Rows are points. Each copy is the shape, with its points in the same order, turned, moved and blurred by noise. Is it also mirrored, or only turned?
In the rows, 128 means zero.

Shape (7 x 2):
[[111 111]
 [199  90]
 [126 114]
 [199 104]
 [ 99 136]
 [102 106]
 [139 126]]
Copy 1:
[[122 155]
 [212 167]
 [136 156]
 [212 148]
 [113 137]
 [116 165]
 [151 139]]
Copy 1 is: mirrored
Copy 2:
[[122 157]
 [209 136]
 [132 151]
 [203 124]
 [101 144]
 [116 167]
 [139 134]]
Copy 2 is: mirrored
Copy 3 (7 x 2):
[[119 133]
 [183 192]
 [134 135]
 [187 189]
 [123 106]
 [112 134]
 [146 135]]
Copy 3 is: mirrored
Copy 4 (7 x 2):
[[115 152]
 [203 148]
 [127 146]
 [201 133]
 [ 94 133]
 [106 163]
 [137 130]]
Copy 4 is: mirrored

Shape:
[[153 108 114 118]
 [108 160 142  79]
 [114 159  97 126]
 [ 86 143 160 179]
 [157 201 167 130]
 [163 103 130 100]
 [155 114  97 123]
 [187  64 106  91]
 [ 86 135 135 161]]
Copy 1:
[[142 132 128 158]
 [ 92 105  90 105]
 [ 91 148 131 125]
 [150 156 135  56]
 [109 178  48 109]
 [155 113 104 165]
 [122 137 133 160]
 [172  94 124 204]
 [122 147 151  76]]
Copy 1 is: only turned
Copy 2:
[[112 149 132 132]
 [165 169 187 150]
 [140 116 164 157]
 [194 138 107 192]
 [129 167 176 224]
 [101 172 134 124]
 [104 132 138 131]
 [ 69 175 122  85]
 [183 126 122 172]]
Copy 2 is: only turned
Copy 3:
[[123 172 103 126]
 [158  89  83 140]
 [144 125 149 133]
 [104  94 138  73]
 [ 80  88  94 168]
 [125 172  70 126]
 [121 182 110 133]
 [135 222  60 128]
 [120 109 140  74]]
Copy 3 is: only turned

Shape, 14 rows:
[[126 149 137 159 104 141 128 183]
 [153  98  85 181  91 155 128 139]
 [138 100 107 147  94 178 170 140]
 [124 122  91 124 130 122 148 127]
 [ 93  47 155  75 130  33 138 161]
 [ 96  52 159 113 147  29 161 116]
 [189 129  97 161 128 142 115 127]
 [133 130 100 164 131 141 139 137]
 [117  63 174 102 114  61 127 120]
 [138 120 111 118 127 204 134 111]
 [ 73  64 117 102 113 117  98 112]
 [ 57  70 111 104 134 132 129 114]
 [127  92  88 111 139 175 130 181]
 [147 131  75 103  83 122 147 101]]
Copy 1, 14 rows:
[[ 91 137  75  63 122 150 115 123]
 [156 131 109  60 131 178 137 164]
 [149 166 112  92  83 179 124 145]
 [150 137 113 134 125 139 135 119]
 [ 91 219 146 155 212 158 133  73]
 [103 222 128 187 215 142 148 124]
 [128  90 116 101 132 177 145 172]
 [141 118  94 101 116 141 152 145]
 [ 90 201 165 148 203 152 108 126]
 [146 130 151 100  71 122 128 141]
 [159 184 177 102 170 121 121  96]
 [160 193 153 110 140 103 147  92]
 [135 133 134  86  96 159 176  82]
 [183 131 120 142 131 174  84 130]]
Copy 1 is: only turned
Copy 2, 14 rows:
[[ 99 159  65 133 131 128 136 150]
 [ 73 124 128 185 156 146 118 169]
 [ 94  96  97 176 179 145 121 130]
 [125  86 116 120 142 150 124 156]
 [241 157 133  84 183 175 111 160]
 [199 147 169  52 202 170 126 141]
 [ 75 121 132 149 114 135  79 150]
 [ 87 107 107 123 144 135 124 157]
 [204 169 156 101 169 152 118 122]
 [107  71 102 173 147  98 115 122]
 [190 103 153 146 174 129 161 165]
 [176  81 132 128 186 121 159 167]
 [137  94  75 164 162 122 102 182]
 [124  82 135 158 118 191 122 121]]
Copy 2 is: mirrored
Copy 3 (14 x 8):
[[148 127 138 118 197 109 145 140]
 [157  86 175 149 151  87 174 162]
 [131  71 137 168 170 104 171 151]
 [118 112 138 143 126 118 160 115]
 [ 58 143 126  55 102 194 189 161]
 [ 75  84 124  48  86 182 174 142]
 [165 104 176 159 132 118 119 147]
 [138  94 154 130 149 104 145 125]
 [ 92 122 116  70  96 172 153 179]
 [113  98 124 190 147  81 127 159]
 [ 75 141 124  99 100  94 177 182]
 [ 56 114 116 109 108  88 180 153]
 [ 81 131 162 170 170 107 161 145]
 [150 118 111 170  96 122 173 136]]
Copy 3 is: mirrored
Copy 4, 14 rows:
[[168 171  81 110  79 144 114 133]
 [142 153  40  83 141 105 128 117]
 [119 183  57 112 135 102 139 151]
 [110 138 117  92 135 117 121 142]
 [198  86 189 135 122  84 177 169]
 [176  90 193 162 147  68 146 133]
 [101 130  57  86  99 110 118  90]
 [124 161  89  92 129 128 114 116]
 [173  73 143 160 117  87 156 150]
 [ 75 153  57 116 125 146 150 150]
 [159  86 105 125 168 138 169 170]
 [143 120 129 124 183 146 168 169]
 [124 168  86  69 116 137 185 150]
 [100 109  80  89 131  88 100 171]]
Copy 4 is: only turned
